Each row is a point. Any point is a mix of the corners, with weights that add up to 1. It lies inside the corners' shape when no weight is negative. Say inside or outside, and name the corners with a negative weight.

Corners:
(1): -67, -288, 87
(2): -426, 75, 328
(3): 508, 90, -79
(4): -9, 54, -168
Points:
400, 74, -47 -> inside
50, 20, 126 -> outside (4)
-1, 127, 101 -> outside (1)
24, 100, 31 -> outside (1)
29, 47, -119 -> inside
-17, 37, -116 -> inside
-81, -72, 130 -> inside
-11, 12, 158 -> outside (4)

Corners:
(1): 215, -139, 22, 233, -60, 241
(2): -202, -100, 291, -137, -14, -248
(3): 26, 350, 324, 19, 52, -27
(4): 6, 157, -92, 481, -483, -97
(5): -133, 9, 172, -411, -251, 99
(6): 85, -51, -194, 329, 145, 221
(7): 160, -74, -7, -395, 48, 60
Points:
-232, 34, 278, -100, -74, -216 -> outside (1, 7)
48, 85, 36, 202, -67, -3 -> outside (5)
75, -14, -82, 141, 37, 128 -> inside
72, -145, -100, 206, -22, 54 -> outside (3, 5)
112, -116, 51, -65, -108, 94 -> outside (3, 6)
124, 62, 65, -75, -224, 102 -> outside (2, 6)
-67, 77, 187, -212, -136, 40 -> inside
-30, 50, 31, -13, -147, -12 -> outside (1)

Corners:
(1): 143, -156, 379, 155, -48, -429, 161, 508, -245, 486, 190
(2): -81, 162, 85, -62, 72, 47, -237, -228, 334, -133, -195
(3): -114, -167, -215, 267, -143, 69, 112, -30, 62, 159, 255
(4): -503, -164, -162, 376, 45, 198, 310, -286, -119, -446, 222
(5): -116, 34, -113, -15, 159, -60, 311, -56, -17, 328, 90
(6): -98, -66, 9, 49, -289, 114, 364, 258, -13, -49, -64
(7): 258, 55, 181, 384, -107, -205, 318, 71, -197, 153, 185
(8): 23, -33, 48, -40, 411, 222, -26, -166, 251, -122, -92
(9): 26, 354, 82, -170, 393, 360, -176, -26, 153, 30, -60
(10): -10, 114, 117, 15, 30, 237, 59, 168, 399, 488, -274
(11): 232, 1, 109, 131, 165, -341, 21, 307, -108, 93, -205
(12): 105, -15, 163, -18, 229, 86, -41, -244, -237, -176, -43
Points:
-22, 109, 57, 68, 141, 132, 71, -5, 56, 65, 4 -> inside
66, 14, 90, 179, 19, -9, 191, 31, -31, 48, 52 -> inside
74, 27, 117, 98, 84, -23, 4, 111, 57, 82, -77 -> outside (5)
-33, -14, 65, 104, 181, 36, 37, -43, 16, 39, 55 -> outside (6)
15, 140, 172, 67, 21, 35, 99, 36, -1, 117, -4 -> outside (3, 8, 11)
25, 54, 68, 65, 143, 12, 47, 51, 39, 169, 19 -> outside (6)
81, 29, 126, 115, 84, -89, 144, 90, -57, 90, -35 -> outside (3)
4, 30, 31, -51, 28, 59, 68, 184, 219, 261, -86 -> outside (4, 7, 12)
8, 35, 87, 87, 23, -30, 59, -3, -1, 21, -33 -> outside (8)

Corners:
(1): -175, -17, -81, -494, 67, -159, -13, -180, -185, 127, -95, 183, 101, -102, 196, 389, 94, -107
(2): -50, -151, -53, -191, 116, 91, 147, -166, -334, -107, 223, 19, -268, -65, -225, 142, -194, -95
(3): 319, -251, -69, 144, 29, -74, 44, -80, 206, 68, -23, -78, -229, -72, 243, 73, -231, -200
(4): 12, -480, 268, 31, -116, 274, -188, -214, 140, -209, 366, 199, -471, 475, -71, -8, 27, 397
(5): 213, 144, -9, -195, 61, -172, 167, -163, 203, -170, -93, -144, -144, -19, 333, 332, 185, -8
(6): -190, -231, 55, 211, 285, 77, 135, -109, -350, 48, -110, -2, -272, -181, 90, -74, 120, -289
(7): 36, 213, -77, -229, 173, 149, 190, 33, 207, -79, -79, -32, 526, 56, 361, 119, 362, -385
(8): -211, -405, -200, 106, 136, 228, -128, 39, -142, -176, 496, -237, -205, -59, -110, 180, -158, 535
(9): 11, 333, -5, -317, 114, 254, 39, -128, 134, -354, -227, 130, 91, -106, 149, 304, -76, -32
(10): 34, -118, -202, -68, -143, 142, -109, -142, -31, -110, 32, -154, -414, 59, 5, -121, -44, 83
(11): 48, 15, 46, 132, -201, -223, 166, -212, 128, -175, -45, -117, 1, 133, 302, 223, -43, -188
(12): -119, 14, -72, -440, 150, 89, -100, -21, 94, 77, -190, -295, 2, 140, 223, 160, -50, 0
(13): -304, -93, 22, 97, -121, -26, 28, 38, 339, 484, 138, -244, -33, -125, 6, -157, -361, -76
(14): 273, -109, 2, 216, -58, 29, 200, -181, 216, 198, -226, 0, -44, -38, 91, 252, -61, -305
(15): -121, 68, -95, -154, 140, -114, -90, -79, 185, -33, -107, 47, 145, -41, 30, 126, 159, -270
(16): 93, -315, 256, 51, 47, 237, -69, -115, -161, -144, 182, -258, -158, -187, 2, 174, -10, 152
(17): 87, 112, -111, -198, 26, -269, -157, 139, 19, 362, -416, 21, -41, 224, 188, -200, 78, -311
(18): 30, -155, -83, -129, 53, 25, 84, 139, -18, -18, -80, -157, -263, -292, 187, 204, -1, -200
(19): 101, -25, 88, -75, 72, 376, -351, -108, 144, -75, 53, 239, -37, 125, 173, 417, 103, -59
Points:
29, -86, -43, -116, -7, 10, -45, -68, 73, 33, 6, -48, -103, 57, 98, 111, -19, -68 -> outside (6, 9)
5, -14, -66, -98, 57, 28, 35, -64, 25, 15, -71, -58, -15, -52, 137, 142, 8, -139 -> outside (4)
14, -66, 6, -99, 68, 35, -11, -74, 45, 3, -48, -7, -65, 5, 140, 161, 14, -92 -> outside (10)
33, -122, -13, -64, 34, 65, -3, -77, 8, -20, 14, -88, -134, -6, 126, 133, -44, -23 -> outside (15)
40, -76, -8, -90, 55, 65, -3, -100, 27, -88, -5, -33, -91, 39, 133, 164, 36, -56 -> outside (13)
68, -86, -15, -51, -32, 86, -17, -101, 159, -59, 14, -95, -74, -2, 158, 201, -18, -3 -> outside (2, 6, 17)

Corners:
(1): 53, 72, 291, 189, 162, -128, 167, -80, 121, 70, -45, -157, -129, -12, -114, -89, 163, 103, -402, 187
(2): -32, -6, 3, 21, -232, -25, -201, -177, 264, -343, 283, 209, 251, 0, -161, 256, -176, 0, -229, -261
(3): 27, 18, -278, 79, 384, 213, -287, 60, -116, -74, -134, -258, -270, -223, -184, -77, -42, 110, -232, -126
(4): -243, 67, 300, 22, -228, -1, 139, -256, -196, -147, -120, 176, -30, -456, -53, 78, -171, -111, 137, 123
(5): 189, 276, -169, 212, -140, -45, -43, -94, 400, -111, 164, 137, -166, 239, 281, -196, -340, 265, -295, -137
(6): 146, 152, -297, 271, -69, -31, -134, 7, -81, 75, 188, -221, -212, 169, -115, -129, 243, 162, -95, -235
(7): -214, 7, -116, 33, -128, 147, 107, -30, 201, 37, -29, -252, 98, -45, 128, 150, 205, 96, -51, -77
(8): -56, -338, 105, -134, -215, 153, -72, -266, 39, -120, 179, 105, -37, 56, -349, 28, -90, 164, -154, -56
(9): -98, -359, 204, -180, -361, -225, -14, -448, 270, 41, -310, -228, 179, -282, -147, 190, 218, 116, 151, -229
(10): 145, 306, 118, -93, 191, 3, -239, -138, 237, -116, 145, 176, 160, 165, -50, 124, 84, -181, -109, -82
(11): 39, 85, -203, -11, -104, -243, -167, -92, 56, 49, -76, -19, 26, 93, 42, 272, 12, 50, -356, -29
(12): -185, -237, -199, 158, -192, 316, -164, -24, -169, -348, -42, 98, -60, 56, -146, 97, -56, 104, 248, 143
(13): 139, -330, 187, -35, 153, -25, -339, 103, -194, -225, -82, -141, -143, -441, 21, -245, -159, 47, 257, -44
(14): 4, 12, -114, 98, -288, 3, 109, -163, 69, 32, -205, -393, 35, 94, -34, 113, 318, -33, -335, 52
(15): -124, 34, 79, 308, 79, -77, -26, -350, 24, -250, 142, -265, 317, 10, -187, 66, -222, -138, -244, 100
(16): 195, 97, -18, 223, 408, -1, 197, 186, -4, -46, 211, 4, -121, -45, 166, -149, -332, -17, 7, -12
(17): 52, -45, 346, 273, -18, 388, 294, 6, -190, 25, -99, -25, 146, 105, 47, -211, -10, 22, 33, -68
(18): -175, -205, 138, -44, -58, -144, 11, 92, 104, -209, -29, 176, 246, 76, 78, -201, 29, -193, 73, -356
(19): -70, -402, 296, 59, -136, 90, 238, -288, -239, -37, -261, -157, 98, -506, -174, -288, 210, 187, 120, 142
(20): -231, 266, -313, -165, -99, 60, 0, 111, -78, -146, -244, -340, 146, -299, -111, 165, -23, 148, 15, -154
(21): 6, 142, 161, -65, 63, -242, 56, -226, 17, -271, 5, -33, -125, 103, 106, 173, 50, 3, -267, -132
Points:
-47, -25, 67, 23, -47, 17, -19, -59, -3, -87, -101, -41, 33, -108, -3, -17, 58, 55, -19, -107 -> outside (8, 14, 15, 16)
25, -153, 135, 123, -104, 120, 167, -102, -66, 43, -182, -125, -91, -61, 34, -47, 59, 126, -121, 84 -> outside (2, 6, 10, 15, 18, 20)
-39, -16, -11, 71, -58, 32, -26, -78, 69, -61, -18, -96, 35, -26, -52, 37, 11, 45, -72, -72 -> outside (19, 21)
-38, -59, 34, 81, -71, 39, 31, -107, -16, -108, -31, -121, -6, -78, -63, -21, 7, 66, -70, -54 -> outside (10, 11)

Corners:
(1): 348, 74, 280, 66, -121, 178, -57, 118, 37, 108, 59, 316, 129, 212, -189, -19, -119, -50, 56, 236
(2): -18, 55, 32, 48, -170, -48, -187, -123, 90, -83, -188, -128, -134, 209, -238, -159, 37, -222, -13, 212
(3): 33, -267, 92, 302, -87, -62, -118, 100, 60, -4, 84, 161, -221, -95, -81, -195, -239, 257, -313, 122
(4): 86, -29, -221, 377, -77, -55, -87, -125, 119, 136, 186, -94, 356, -77, -169, -257, -338, 163, -68, 24
(5): -39, -13, -310, 149, 56, 198, 388, 260, 86, -180, 161, -77, 89, 151, -91, -369, -163, -219, -39, -192
(6): 169, -413, -275, -25, -132, 49, 198, 219, 249, 25, -123, 140, -249, 130, -313, -104, 362, -93, 55, 140
(7): 315, 240, -71, 124, -43, 393, 34, 22, -269, -10, -16, 30, -20, -26, -51, 155, -236, 12, -10, -1
(8): -327, 116, 54, 54, -553, 114, -29, 130, 4, 143, -293, 294, 55, -244, 157, 165, -43, 434, -267, 100
(9): 52, -147, -49, -182, -283, -165, -16, 258, -38, 76, -81, 144, -350, -1, -384, 30, 188, 404, 53, 75
(10): 91, -206, 202, -110, -350, -57, -270, -160, 203, 116, -217, -31, 10, -175, -46, 156, 30, 257, 175, 44
(11): 31, 130, -144, -171, 57, 50, 105, -113, 262, -93, 11, 3, -33, 48, -74, -207, 258, -43, -45, -259
(12): 253, 251, -306, -98, 85, 34, 96, 66, -30, -15, 37, 42, -31, 408, -21, -65, -247, 13, 65, 243
(13): -97, 93, 68, -64, -73, 177, -179, -159, -145, -221, -242, 407, 28, -331, 188, 123, -114, 329, 107, 105
(14): -47, -482, -102, -52, -403, 198, -272, 317, 126, 48, -631, -49, -361, -13, -331, -62, 243, 557, 225, 88
(15): 120, -365, -12, 306, -177, 26, -222, 179, -14, 115, -174, -331, 181, -121, -125, -445, 339, -8, 17, -119
(16): -112, -75, -217, -188, -157, -78, -76, -206, 257, -100, -57, -13, 489, 28, -135, -194, 5, -238, -34, -297
(17): -34, 88, -108, -220, -148, 417, 513, -62, 83, -299, -139, 106, -57, 91, -130, 61, -46, 77, -159, 23
(18): 104, -151, -310, 128, -287, 436, 184, 14, 80, -313, -107, -139, 165, 191, -76, -110, 163, -46, 58, -209
(19): -8, -82, -231, 24, -27, 274, -133, -119, 1, -164, 132, -94, 43, 44, -64, -152, -167, -4, -70, 129
(20): 376, 202, -32, -109, -126, 49, -43, 4, 36, -81, 107, 200, -453, -136, -166, -52, -118, 179, -118, 236
(21): 55, -109, 94, 18, -28, 4, -128, -99, -228, 279, 147, 269, -45, -52, 60, -398, -44, -102, -39, -48
Points:
-65, 114, -38, 104, -210, 182, 69, 51, 8, -74, 13, 188, 165, -149, 31, -20, -141, 184, -187, -22 -> outside (2, 6, 10, 12, 14, 21)
85, -42, -53, 26, -113, 69, -2, 45, 67, -15, -8, 72, -18, 27, -134, -130, -15, 66, -34, 14 -> inside
-67, -75, -71, 35, -185, 57, -79, 37, 71, 61, -99, 33, 141, -48, -89, -129, 27, 29, 5, -59 -> outside (3, 12, 17, 18, 20)
-116, -114, -9, -97, -282, 91, -94, 69, -7, -25, -270, 211, -262, -151, -93, 69, -48, 276, -50, 125 -> outside (1, 4, 11, 12, 15, 18)
108, 15, -72, 14, -112, 148, 48, 55, 13, -50, -31, 83, -46, 27, -107, -71, -72, 69, -22, 46 -> inside
256, 48, 55, 10, -81, -77, -113, -82, -16, 89, 64, 166, -19, -40, -152, -49, -145, 56, -14, 151 -> outside (5, 8, 11, 14, 18, 19)
141, -2, -50, 42, -117, 105, -34, 28, 15, -32, -16, 91, -125, -33, -110, -75, -83, 121, -66, 76 -> inside
-9, -266, -55, 96, -163, 172, -7, 10, 139, -78, -146, -31, 113, 78, -150, -203, 31, -56, 46, 0 -> outside (7, 8, 9, 11, 12, 20)
